Each row of a before or after table is a point. One or more steps were done to the points. Then noise was added and the rows were shuffled. The steps act on how far a point lies along the listed directions, d1 being the first. What was done? A step turns or swaps two directions, mirrors them in a line or flattens them onto one, adds a multiple of one to another, or multiplies one. Angles are multiples of 10 degrees, from the lower direction toward the higher: turns from -170 to 170, lines from 10 to 170 but not 90. Use the fewest steps. Two steps may share a direction if one is a turn and the other turns, adds or multiplies; they go together, in the order done. Otherwise the lowest direction goes first.
(in the rows, 128 means zero)

Directions:
(1): [176 146 173]
(2): [157 167  81]
Before, 14 rows:
[[100 151  43]
 [ 82  88 109]
 [ 99 138 160]
 [161 121 155]
 [109  83 126]
 [ 89  72 187]
 [164  88 204]
 [190 185  87]
 [103 170  62]
 [ 95 123 155]
 [220 173 129]
 [ 78  99 101]
 [148 145 129]
 [ 75 118 178]]
After (14 x 3):
[[118 101 101]
 [109 141 129]
 [164 130 139]
 [118 122 118]
 [145 139 142]
 [103 153 136]
 [168 145 152]
 [ 81 102  95]
 [ 90 153 126]
 [ 87  98  95]
 [182 123 146]
 [ 78 137 114]
 [ 78 119  98]
 [205 144 169]]
Steps: flatten d1 and d2 onto the line at 10 degrees

Directions:
(1): [165  85 120  51 139 121]
(2): [ 56  77 139 120 108  97]
Before (14 x 6):
[[160 137 117 119 124 134]
 [147 166 127 163 125 152]
 [161 139 127 125 132 141]
 [121 103 129 111 129 115]
 [179 138 123 102 138 141]
 [123 128 129 157 120 135]
 [143 147 120 136 141 132]
 [ 96 112 132 121 112 119]
 [123 103 129  94 132 116]
 [119 116 129 118 125 118]
 [122 144 133 147 127 130]
 [104 153 138 166 123 141]
 [153 141 117 125 142 127]
 [173 150 124 124 142 135]]
After (14 x 6):
[[185 174 115 137 150 150]
 [125 124 129 150 122 134]
 [251 196 111 120 158 171]
 [135 144 127 141 126 136]
 [203 170 109 128 138 151]
 [112 146 139 153 125 140]
 [245 205 113 135 164 167]
 [ 81  77 136 112 117 101]
 [ 37  68 142 119  93  95]
 [ 82  82 135  98 121 102]
 [216 206 118 161 145 180]
 [197 174 110 131 155 147]
 [ 92  97 132 115 115 106]
 [214 175 121 133 148 162]]
Steps: multiply d1 by 0.7; multiply d2 by 3

Directions:
(1): [170  85 170 163 198 137 157 126]
(2): [145  96  66 122 158 177  67 116]
(3): [198 188 164  93 129 144  95 135]
(4): [185 135  82 150  90 136 181  82]
(5): [166 121  88 144 129  71 122 204]
Before, 11 rows:
[[ 90 101  98 124 115 134 123 118]
 [ 64  91 150 159 181  92 143 178]
 [132  70 101 154 172  89 179 168]
 [141 149 110 112  82  94 124 170]
 [161 123 145 128 147 158 128 140]
 [155 159  86 138  98  93 149 142]
 [147  58 106 150 216  67  97 249]
 [ 91 132 104 117 115 102 135 123]
 [149  55 161 184 234 123 120 203]
 [153 113 143 129 174 153 131 118]
 [110 198 151 112  65 110 161 133]]
After (11 x 8):
[[ 85 101 124 119 134 146 175  86]
 [ 27 110 153 140 144 113 151 129]
 [ 55  60 168 117 208 197  99  82]
 [164 108 185 142 153 125 166 137]
 [ 25 116 140 114 129 194  84  92]
 [111 150 100  94 120 151  94 115]
 [117 110 125 139 153  96 159 127]
 [175 136 148 157 149 125 175 104]
 [152 171 196 154 115  73 205 173]
 [126 139 126 106 112 165 106 130]
 [127  80  83 141 137 130 129 134]]
Steps: turn d1 and d5 by -130 degrees; multiply d5 by 0.7; multiply d2 by 1.6; turn d3 and d4 by -10 degrees

Directions:
(1): [ 80 178  91 175  75  82 124 111 135  78 158]
(2): [138 118  43 188 125 185 112 149 145 169 116]
(3): [ 93 162 136 118 145 182  67  50 105 121  97]
Before:
[[ 89 195  39 194  93 166  56  41 131 117 132]
 [146 121 176  90 133 105 190 144 105 126 124]
 [ 90 159 130 138 108  73 113 137 112 139 120]
 [104 189 126 147 126 144  95  96 146 102 123]
 [149  81 165  55 188 202 112  96 109 191  89]
 [169  93 202  87 115  55 143 170 132 101 159]
 [ 94 179  97 151 116 177  52  26  91 123  90]
 [129 129 166  95 118 127 109 108 106 134 128]
 [ 81 161  26 193 139 235  65  79 138 147  86]]
After (9 x 11):
[[105 174 180  81 125 122  79  18  75  92 111]
 [156 117 128 124 118 110 201 174 117 140 139]
 [ 55 179 130 111 159 209  55  13 101 105  77]
 [190  83 132 137 106  76 151 211 152 132 163]
 [108 142 135 133 117  83 122 152 119 154 118]
 [140 122 160 106 110 110 129 131 111 133 151]
 [ 96 188 139 113 122 150  60  18 106 108 115]
 [110 174 159 119 135 129 108  98 146 103 131]
 [123 105 168  59 150 143 126  89 108 150 120]]
Steps: multiply d1 by 0.4; turn d2 and d3 by 50 degrees
